Every row gives one point. Each copy is the shape, with its points in the same order, turned, moved and blurred by noise. Say if it was mirrored as well.
In the rows, 128 means zero.

Shape (8 x 3):
[[153 158 127]
 [155  98 108]
 [134 136 118]
 [128 103 102]
 [ 98 148 162]
 [104 129 182]
 [112  91 138]
 [114  79 116]]
Copy 1 (8 x 3):
[[134  98 106]
 [132 155  89]
 [127 123 119]
 [119 161 113]
 [161 115 167]
 [185 127 161]
 [154 169 134]
 [135 183 124]]
Copy 1 is: mirrored
Copy 2 (8 x 3):
[[ 86 139 133]
 [124 112  92]
 [110 144 114]
 [131 136  86]
 [136 176 155]
 [153 160 167]
 [162 138 112]
 [162 138  89]]
Copy 2 is: mirrored

Shape (10 x 4):
[[104  93 126 161]
 [ 92  90  92 150]
 [126 112 117 125]
 [156 156 148  93]
 [116  88  88 146]
 [123 132 130 125]
 [111 146 135 103]
 [136 133 171  86]
 [101  78 112 120]
 [113  76 104 149]]
Copy 1 (10 x 4):
[[133 136 139  71]
 [139  99 163  80]
 [134 135 137 119]
 [124 158  93 163]
 [157 118 163  97]
 [129 132 112 121]
 [103 128 108 137]
 [ 91 166 107 153]
 [118 123 173 102]
 [143 133 170  84]]
Copy 1 is: mirrored
Copy 2 (10 x 4):
[[164 135 116  80]
 [190 131  95 103]
 [140 130 107 122]
 [ 89 133 139 159]
 [171 151  85 105]
 [137 129 129 129]
 [133 113 139 148]
 [ 88 100 138 133]
 [160 112  82 107]
 [167 140  86  91]]
Copy 2 is: only turned

Shape (12 x 8):
[[ 98 133 161  85 132 140 107 126]
 [177  83  98 137 123  83 163 125]
 [161 133  85 177 134 133 157 135]
 [107 136 164 133 105 103  94 130]
 [102 155 129  98 111 105  95 151]
 [104 160 142 125 106 116 134 129]
 [151  70  64 155 122 104 159 151]
 [114 166 117 124 152  99 105 114]
 [113  81  88 153 134  91 150 129]
 [100 133 122 101  91 112 125 101]
 [107 146 147 119 104 139  77  98]
 [103 142 150 132 126 119 131 114]]
Copy 1 (12 x 8):
[[183 111 157 129 114 131 165 100]
 [146 171  92 193 110 139  96 162]
 [111 145 113 163 122 147  64 122]
 [149  88 152 138 126 101 146 147]
 [138 117 181 150 106 118 165 119]
 [122 111 139 125 105 121 149 119]
 [144 172 119 188  78 133  57 158]
 [129 146 164 130 152 125 137 121]
 [153 175 127 149  88 111  83 154]
 [147 127 147 121  93 149 157 152]
 [158  86 171 117 134 148 145 141]
 [148 119 129 116 124 119 135 125]]
Copy 1 is: mirrored
Copy 2 (12 x 8):
[[ 97 120 165 129  96 176 127 124]
 [145 176  88 115 164 128  86 104]
 [143 166  74 140 164 117 155 129]
 [138 151 152 124  72 138 140 115]
 [139 104 140 144  81 150 122 125]
 [140 126 129 111  98 154 142 145]
 [156 190  68 162 163 131  81 128]
 [108 107  95 122  90 118 136 105]
 [121 176  68 136 120 130  92 137]
 [120 120 156 110 105 119 103 154]
 [105 128 172 137  88 109 147 131]
 [111 146 129 110  97 143 147 137]]
Copy 2 is: only turned
